Rows are points. Examples show where two turns around zero, p and q, send a point. Where does a point land after both, in the order given? Backwards means that the second turn is done in reverse. Each puzzle has new turns, and all numbers are rounded.

Turn p:
[-48  11] => [ 29 -40]
[ 11 -13] => [ 0 17]
[23  4] => [-20  12]
[ 2 -4] => [1 4]
[11  1] => [-9  6]
Turn q:
[26 24] => [34 11]
[ 8 -7] => [  4 -10]
[-9  7] => [-5 10]
[-26 -24] => [-34 -11]
Where do these land?
p, then q: [ 10 -36] => [28 24]
p, then q: [ 16 -10] => [ 2 19]
p, then q backwards: [ 4 34] => [-13 -32]
p, then q: [-13  11] => [ -4 -16]
p, then q backwards: [-17   1] => [16 -6]

Turn p:
[ 35 -27 -14] => [-28  22 -29]
[ 27  28 -22] => [ 22  -2 -39]
[-17   1   3] => [ 6 -1 16]
[-20  17  23] => [ 10 -26  21]
[-13  26  22] => [ 14 -31  12]
[-11 -46 -13] => [-25  39  18]
Turn q:
[-18   3 -38] => [-22 -36  -1]
[ 26 -31  34] => [40 27 22]
[-20 -10 -44] => [-19 -44  11]
[-3  0 33] => [ 1 33  6]
[18 18 16] => [ 11  18 -21]
[-3 19  0] => [-10   3 -16]
Where do these land?
p, then q: [  3  25 -15] => [ 23 -16 -10]
p, then q backwards: [48 -1 10] => [ -6  44 -22]
q, then p backwards: [-9 -8 38] => [-19 -26 -23]
q, then p backwards: [-16 -24 -37] => [-12  10  44]
q, then p backwards: [-26   8   4] => [  6 -25   9]

Turn p:
[34  3  9 -7] => [20 21 -5 20]
[ 14  -6 -12   3] => [-1  6 12 14]
[-19 -11 -33   8] => [-23 -20  26   0]
[ 18 -16  10 -21] => [31  8  9  2]
[ 14 -27 -16   1] => [ 4  8 32  7]
[-16  35  25 -11] => [  5 -13 -44 -10]
[-46  22  17  27] => [-37 -11 -30 -35]
Turn q:
[ -7 -30 -35  32] => [  5 -38 -17  38]
[  2  -9  20 -24] => [-14   0  20 -22]
[ 16   5   7 -38] => [  6   0  14 -39]
[-22  33   2  20] => [ -4  32 -27  14]
[11  1  5 10] => [8 5 9 9]
Where do these land?
q, then p: [ -5  17 -22  33] => [-30  12  10  27]
q, then p: [ 22 -14  28 -12] => [ 22  11 -22 -22]
q, then p backwards: [ -3 -29  -1 -12] => [-24  -1 -20  -3]
q, then p: [ 15  30  -8 -18] => [22 -7 -7 30]
p, then q: [ 19  -6  10 -17] => [24  7 12  3]
p, then q: [-48   2  -7  27] => [-44 -19 -16 -23]

Turn p:
[ 11   8  11   6 -20  32] => [-29  -1   1   0  -6  30]
[ 33   2 -17   1  17 -25] => [ 19  -2   3 -37  22  -9]
[-20 -14  19  -3   6  27] => [-26   7   6  31   0  -4]
[  9 -35  12  -1  -2  16] => [-18  22  -8  13  25   6]
[ -5  -8  10 -17 -11 -36] => [ 16  -4 -36   0   0 -17]
[-14  14 -27  18   3 -21] => [ 38  -7  15  -2 -12   1]
[ -5  33 -16 -17  -4  18] => [-12  -2  15 -17 -37   0]
[ -7  -1   8  14  11 -11] => [ 10 -13   4  11  11  -5]
Turn q:
[ -1   3   6  -7 -23  27] => [-15 -18  22 -10   1 -15]
[ 20   0  31   4   4 -28] => [31 14 13 12 23 14]
[  7   5 -16  -6  32  22] => [-27   3  -3  19 -22  17]
[  9 -12 -15  16  29   7] => [ -3  12  -6   4 -30  22]
[ -9   6 -22  32   3 -14] => [  3   9 -26 -27  -5  17]
[-45 -24   5 -19 -37 -11] => [ 13  -2 -10 -14   6 -63]
[ 24  18  15 -11 -19  -9] => [ 10 -20  15   7  29   9]
[-5  9  6  3 14  0] => [-9 14 -1  4  5  6]
[  1  -6  -9 -14  -3   5] => [ -2 -12  -3   8  -7  -8]
Where do these land?
p, then q: [-20   4  -3  -7   9 -15] => [24 -6 -3 -6  6  9]
q, then p: [ 14 -17  35  -7   2  13] => [-14 -34 -13   6  17   9]
p, then q: [ -6 -34   3   8   5  11] => [-16  21  -4  -9   6  24]
p, then q: [  8   5 -23 -13   0  -6] => [  0 -18   1  14  17  -3]
p, then q backwards: [-18  16 -16  -3  -3 -26] => [  6 -34  -9   1 -11 -10]
p, then q: [ 21 -21  25   6   5 -13] => [ -9  17 -21  16 -22  12]
p, then q: [ -6  48 -26   8  15  18] => [ 21  -5  41   4  18 -34]
q, then p backwards: [ 14 -25  14  25 -23  22] => [  4  33 -35   6  17   3]
q, then p backwards: [ -6  25 -10 -18  -9  -3] => [10 -5 32  0  5 -4]

Turn p:
[-19  -2  -2  25   9 -11 -18 -14] => [-23  -9  21   1  13  20   0   8]
[-26  10  22  10  20 -19  15 -33] => [-11 -31  19   1 -15   8   9  40]
[ 1 26 35 11 11 12 17 28] => [-11   2 -15 -13 -52   9  -8  -2]
[ 13  -3  29 -10 -29  23  13  23] => [ 17  16  -4  14 -37 -18 -17 -23]
[ 31  23 -13  -2 -16   2 -39 -18] => [-18  47   2  12  19  -9  26   2]
[-24  26   5 -25  32  -4 -19   5] => [ 15  10   8 -34  -8  30  20  20]
[ 11 -38   1  29 -10  32  25 -17] => [ -4 -18 -17  50   5  -3 -36  -3]
[  5 -27 -30   3   8 -19 -36   6] => [ -7  11  12 -18  50   4 -12  -9]
[ -4   8 -34  -9 -37  -6  11  29] => [ 11  -8  -6  -6   8 -16  23 -51]
[ 11 -22 -13 -33  11 -10  31 -10] => [ 33 -20 -19  -6  16 -26  -5  17]
Turn q:
[ -6   8  -4  23   3  10 -18 -25] => [ 6 20 32 -2 -3 10 -9 -6]
[-46 -18 -12  -6 -31  14 -17  16] => [-18 -14  19 -21  36  21  34  10]
[  6  16  23   7  16 -18  35 -26] => [  0 -11   0  27 -29 -13 -16 -35]
[ 15   4  42  10 -29   3  17 -25] => [ 25   2   4  22 -30   5  31 -30]
[ 25   2 -11  40  -7 -36  -5  14] => [-15  12 -13  -9 -45  28 -12  17]
[-19 -25  -6  -1  35  -2 -16  27] => [ -4 -20  -6   1  31  18 -29  26]
[ 17  25  -4 -28 -11   4  -5  26] => [ -2   2 -14  -3  -3 -34  19  29]
[ 26   7 -21 -31  14  -7 -16 -33] => [ 25  12   0 -33  -4 -35 -24  -8]
[-18 -19  -6 -14   9  32  25  27] => [-16  -4 -22  19  47   0   9  -2]
Where do these land?
p, then q: [ 11  -7  13   1  21 -33  -9  10] => [  6 -33   1 -10  11 -17   3  20]
q, then p: [ -6  32 -13  -8 -35  16 -11 -33] => [  8 -13  11  -8 -39 -32  18  27]
q, then p: [ 15 -28 -37   8  -9 -12   5  39] => [ 34  -4 -18 -11  17  32  23 -27]
p, then q: [-19  15  20  16  22  27 -20 -14] => [-8 21 12 26 21  4 32 15]
p, then q: [  3  36 -16   4 -15  31 -19 -45] => [-46  24   1  46  -8   8  -1 -14]
p, then q backwards: [ -4  -2   3   8  -7 -26   8  29] => [-12   4 -15 -14  -4 -23   7 -22]
p, then q: [  0  -3  48  -3  -3  31 -20  -4] => [  3  19  24  12 -23   2  36  28]
q, then p: [-16 -42   3   4   8 -26  15   6] => [ 23   5  -5  25  32  23 -17   2]
q, then p: [  1  -9  -7   5  11 -20  41  32] => [  2 -23  11  10  35  30   7 -23]
q, then p backwards: [ 24  22  -7  -3 -12  28   1 -43] => [ 18   6   9 -32 -39   0 -24  19]
p, then q: [ -9 -14  -7 -31  21 -16   9  23] => [ 28  -2 -28 -19   6 -23  -6   8]

Turn p:
[ -7  -3   2  -4  -2  17 -11   3   6  -2   2] => [ 12  -3   1   9  -4   8 -13  -1   6   1  -6]
[-12  -8   8  -4  -7   5 -13  -9  -7  -2  -8] => [  0  -5 -10   0 -16   9 -14  -2  -3   8   2]
[ 12  14  -2   2   7   0   2  -4  -4  -4 -12] => [ -7  -4  -8  -8   9   1   7   4  -4  -3 -14]
[ 13  17  -3  -5 -12  -2  -1  17  -3  -6  -9] => [ -9  10  -1   7  12   9   7  18   0   7 -13]
[-11  -5   5  -3  22 -15  14   2   9  -1  -3] => [ -6 -14   1  -9  -1  -4  11  -1  16 -13  17]
[ -4   0   2  10  -6  10   6  -9  -3 -11   4] => [ 13  -7  -3   3  -3  -5  -2   6 -15  -1   0]
[  7  -1   3  -1  30 -18  20  10  -9   9  13] => [-16  -4  13 -18  18 -23   5   0  12 -10  15]
[-10   3  -1   5  -3  -5 -10  -3   0  -7   6] => [10 -1 -3 -3  2  9  0 -2 -4  8  9]
[  7   4  -2  -8 -11   4   2 -14   4   2   9] => [ -3   0   2  15   3   1  -1 -11 -14  -1  -3]
[  0  -6   0   9 -11   6 -17  -2   9   7  -1] => [ 12  12   3  -1 -11  12  -5  -8  -3   2  -7]
[  8 -16   3   2 -18   7  -5  -8   4  -6   4] => [  5   1  12   9 -17   2  -2  -3 -14   8  -6]
[-15  -4   8   3  14  -9  17   4  -1  16   3] => [ -5   2  -2  -9  -1 -12  -2   0  11 -18  21]
[ 11   3 -24  -7  -5  -1  -2  14  -5   5  -9] => [ -6  15  -6   7   6  -6  10   1  13  13 -15]
Turn q:
[ -9   7   4  -7   0   2 -20   1   2 -12  11] => [ -2  -6  -3   0   5  11  -2 -22  -7  -1 -11]
[ -7  13  16 -10 -11   6  -5   1   2   1   5] => [  2 -14  13  -7  -1   5  -9  -9  -1   3 -13]
[ 11  -5 -11   2 -19   1   0  -3   0   2   3] => [  3   6   5  -7   5 -19   9  -2  -5   6   0]
[  9 -11  -3  19   3  -6   1 -11  -1  17 -11] => [  1  12 -11 -15  -9  -3   7  19   1   3  12]
[ -1   8   3  -4   8   9  -9   8  -2  -9 -18] => [ -6  -5  -5  10   2  13   5   1  11  12 -11]
[ 14 -16 -17  -3  -4 -15  17 -23   0  12  -3] => [-11   6   3 -11  -2 -24  13  11   2  -9  27]
[  3  -9 -19   9  -5  -2  13 -10 -16  14  -1] => [ -3  13   7  -1  -1 -11   8  16 -13   6  21]
[ -4 -11   8 -13  -5   6  -4  12   3  -3   9] => [  8 -13  -2   9  -7  -8  -6 -13  -4   0  -6]
[-13   2  -1   3  -1  -9   1   7   4  -3  -8] => [ 1  9  2  4 -4  6 -7 -7 11  5  4]
[ 8  1  2 15  4 -5 10  0 -3 -8 -5] => [-4 12 -7  0  8 -2 -7 13  6 -2 -2]
[-7  9 -2 -3  4 14 -3  8 15 -3  7] => [17 -8  3  6  9 11  3 -8  4 -4 -6]
[  8   8   3   0  15 -10   1  10  -5   4   0] => [ -6   7   0   8  -9   7   1   9   2 -13  -9]
[-11   5  17 -10   9  10  -4   2   0 -13  11] => [ -1 -19  -3   7   6  12 -15 -10  -4  -5  -9]
Where do these land?
q, then p: [ 13   9   3 -25  10  -7  13  -9   0  -8   3] => [ 13 -19   3  -5 -16   5   6  10   7   2  18]
p, then q: [-10  -6   6   8  -1  -9  -1   9   4   3   0] => [  7  -6   8   0   5  -5  -2  -6  -3  -8 -10]
p, then q: [ -3   9   4   1  -2   3  -2 -11   2   1  15] => [ -9  -2 -10   0   5   4   2   5 -14  -2  -1]
p, then q: [  8  13   0  10  -6  -2  -5   8  -4 -15  11] => [ -1  -4  -1  13 -12   6   1  18  -5  -5 -10]
p, then q: [  3 -48   3   0  -6  20  -5 -16   4 -16  -1] => [ -4   4  -2 -33 -19 -33  -6   0  -3  24  -5]
q, then p backwards: [ 13   4   4 -36 -10  -5  -4   9  -4  -5  -3] => [ 23 -20  -6 -20  10   5  13  -8   7  -2  -5]
p, then q: [-1  2  3  9 -9 -2  3  8 -8  4 -1] => [  0   5  10   6  -2   5   0  -3  -2  -2 -11]
p, then q backwards: [-9 -2 -2  5  7 -5 -6  2 -8  9 -2] => [-4 -6  3  9 -5 -8 -1 -7  8 -2 -5]
p, then q: [-10   7   5  -1   3  -1  -5  -1   7   1 -10] => [ 8 -6 -2  6 11 -4  8 -4  0  3  1]
q, then p: [11  5  4  9  3  8  2  5  4  5  4] => [ -6   0   3  -1   1  -1   6  11   8   2 -12]
q, then p: [ -8  12   1  -3  -1   1  13 -16   6   3  -6] => [  2 -11  16   5   0   6 -12  -2   9  -7   6]
p, then q backwards: [ -8  -4 -17   8   0  -6  -4   8   5   9   0] => [ -1  -4 -12   9  -5  -6  -4   6  14   1  -9]
p, then q backwards: [ -9 -11 -16  10  13  11   1   9  -6   3  -2] => [  8 -12   6   6 -14  -1   6   8  19   0  -7]
q, then p: [10 11  1  7  0 -6 -2 -5 -2  5 -8] => [-4 -1 -6 10  3  5 -1  9 11 -7  1]

Turn p:
[-2 -6  2 -7 -9  2 -2 -7  4  3  0 -2] => [ 3  8  2  1 -5 -4 -3 -1  6  1 -4 -9]
[ 8 10 -2  7 -2 -2 -4 -3  2  1 -7 -2] => [ 2 -2  3 -8  2  0  4 12  5  0  4  5]
[ -6   1   7  -7  -4   3 -15  -2 -14  10  -5  -1] => [ -2   4  -2 -13 -17  -7   2  -3  -4 -11   0  -4]
[-8  9 10 -5  8  7 -2  7  3 -7 13 -4] => [-11  -6  -3  14  -6  -1  -3   3  -3 -10 -11   7]
[-5  7 -9  9 -9  3 12  0 -2 10 -5 15] => [ -3  10   6 -16  13  -1  -5  -1  -7  10  -6   7]
[ -3   3   9  -8  -8 -30   0  -3   3   4   4  -7] => [ 20  -6  -8   2   8 -19  -8   5   0 -12   0  -9]
[  2  -2 -22  -6  -3   5   8  12  -4 -46  -4  -6] => [17  5 -3 19 -1 36 -9 -8  9 -2  6 25]
[-1  8 10 -9  0  7  2 -5  6  6 -3 15] => [-15  12  -5  -2   3 -13  -2   1   6   0  -2   3]
[-3 -8  1 42 -6  3  2 -3 -2 -8  1  3] => [  3 -15  17  -5  -7   4 -11   7 -13  30   7   9]
[ 8  0 10 -4  3  0  1 -4 -6  8 14 -6] => [ -2   0   7  10  -2 -11   9   1  -8  -8   1  -7]
[ 2 -4 10  1 18 -7  7 -4  0 -1  1 -2] => [ -7 -13   0   8   7  -7   0  -6   1  -3  11  -3]
[ -2  -9 -33  -4   1   2  -6  -3   6   1   1   2] => [  2   9  -5  -6   6  29  -1   2   0   3  -2 -16]
[13 -8  4 -4  9  1 -9 16 -3 10 -5  2] => [ -3  -5 -14  -3  -4  -2  23  -6  -2   2   4  -2]
[-4 -1  3 -5  1  6  7 -2  6 10 -6 -8] => [-4 -2  6 -3  3 -4  3 -7 10 -2 -9 -6]
Turn q:
[10 -2 -5  4 -7  5 11  0  2  0 -8 -1] => [ -2  -3 -10   5   5   9   2   0  -1   5 -12   1]
[ 5  9 -2 30  2 -6 -5  4 -9 -8 -3 10] => [ -8 -14 -17 -15  12 -13   8  13  -1  -3   3  -1]
[ 7 -4 -6 -1  3 -9  5  0  3 23  3 48] => [-24   5 -15 -17   2   1  -6 -25  14  12  10 -30]
[ 9 11  5 -8  2 -7 10  4  6 -5  2 -6] => [-13  -5   3   6 -11   4   0   1  -4   6  -1  12]
[ 7 -3 -8  0 -5 -8  9  3  0 -6 11  3] => [  0 -15  -3   1  -8   1   5  -4   3  11  -2  -4]
[  4  -7  26   3   5   2 -14  -6   5  -6   8  -3] => [ -4   8   9  14   2 -25   6  -1  -8  -7   2  -1]
[  2  -6  -7 -11   3  -7  -6  -8  -9  -8   0  -4] => [ 12   5  -2   2 -15  -2  -1   8  -2   7   3  -4]
[ 2  9 -4  2  0 -3  6 -5  0 -7 -6 -8] => [-1 -4 -4 -2 -5  2 -3  9 -1  1 -8 10]
[-14   7  21  -2 -11  19 -10  -7  -1  -1   4  -8] => [  2   8  15   6   1  -4   6  -1  -5 -31  -7   2]
[-1  3 -4 -1  9 11 10 -2  2 -8  1 -2] => [  0  -9  -2   8  -1   4 -14   4  -1  -5  -3   1]
[-6 -6  0 -9  1  2  3 16 -8 11 -4 -8] => [10  5  1  2  4 15  2 -9 -3  0 13  8]
[ 9  1 -7  5  2 -2  7  5 -5 22  2 -7] => [-1  2 -9  2  7  9  6 -6 19  6  6 11]
[-33  -8  -6  -8   0  -5   1  -6   6  -3  -4  -8] => [ 23   2  17 -14  -2   1 -17  -7  -5  -2  -5   4]
[ 7 -2  2 -6 -2 -2  1  1  4 -6 -6 -3] => [-2  3  1  5 -3  2  1  3 -8  7 -4  2]
[ -8  -2  -6   2  -3  10 -29   0   5   0   0  -3] => [  9   9  17  -3  11  -2   5  16   3  -7   3 -13]
Where do these land?
p, then q: [ 12   8   3  -1   0  10 -14  10 -11  -2  -6   5] => [ -5 -14  -3  -7 -10  13   1 -12  -2  -4  -5  -9]
q, then p: [ -9 -13   4  13 -12   2  -9 -10   3  -3 -11   4] => [  4  -8  -2  -4   9   1   8  -4  12 -16  15   5]
p, then q: [  2 -11  13  -6  -3  -2   8 -12  -2  -1  12 -13] => [  0  -2  -2   0   3 -21  12   3  -1   2  -9  14]
q, then p: [ -4  14 -19   2  12 -10 -11  -5   0 -13   7 -10] => [ 11   2 -23   8  -5  -8  14  -3  -4   8 -14  -1]
p, then q: [ 10 -16   6  12  11   0   5  -2   5  11  10   6] => [ 14   0  -5  -1   4  -6  -1 -14  14  -2   6  17]
p, then q backwards: [  4  -1  -2 -11   4 -11  15   3   9  10   2 -19] => [ -3 -12  -1  16 -12  17  -3  -1   3   4  12   0]
q, then p: [  1 -11  -2   8   2   5  -1   0 -10 -13  -3   7] => [12 -6  3  0  2 13  9 -3 -5 -4  7 -3]
p, then q: [  0  10 -10  -8   2 -13   2   9  -9   9 -11   8] => [ -1  -3  -4   6 -18   7 -15   9  -1   6   7  -7]
p, then q: [ -2  -9  11 -13  -6  -3  12 -15  15  -2  -5  -4] => [ -9   4  14  -4   7 -15  -1   9   6  11  -8  13]
q, then p backwards: [ -1  -5  -4   2  -6   2 -11  13   5  -3   8  10] => [ 8 -8 -6  6  8 -3  3 -8 -1 13  2 -7]
q, then p: [-13  -7 -11 -12   3  14 -10 -13 -11   9   3   3] => [ 6 -1  5 14 -7  4 11 22 13 -4 -2  8]
p, then q backwards: [ 6 14 -9 13 -3 -8 12  4  3  7  4  6] => [ -4  -2  -2  15  -1  -1  -8  10  10  -4 -14  -9]
q, then p: [-9 14  9  7  5 -2  2  3 -3 10 -3  8] => [ -6   7 -10   9  -1   6 -16   0   0 -10   0  -2]
q, then p: [  2  15   9  -5  -9  15  -1  15   3 -19  -7 -11] => [ -4  -2   3   1 -13   2  -3 -22 -11   7   4  23]
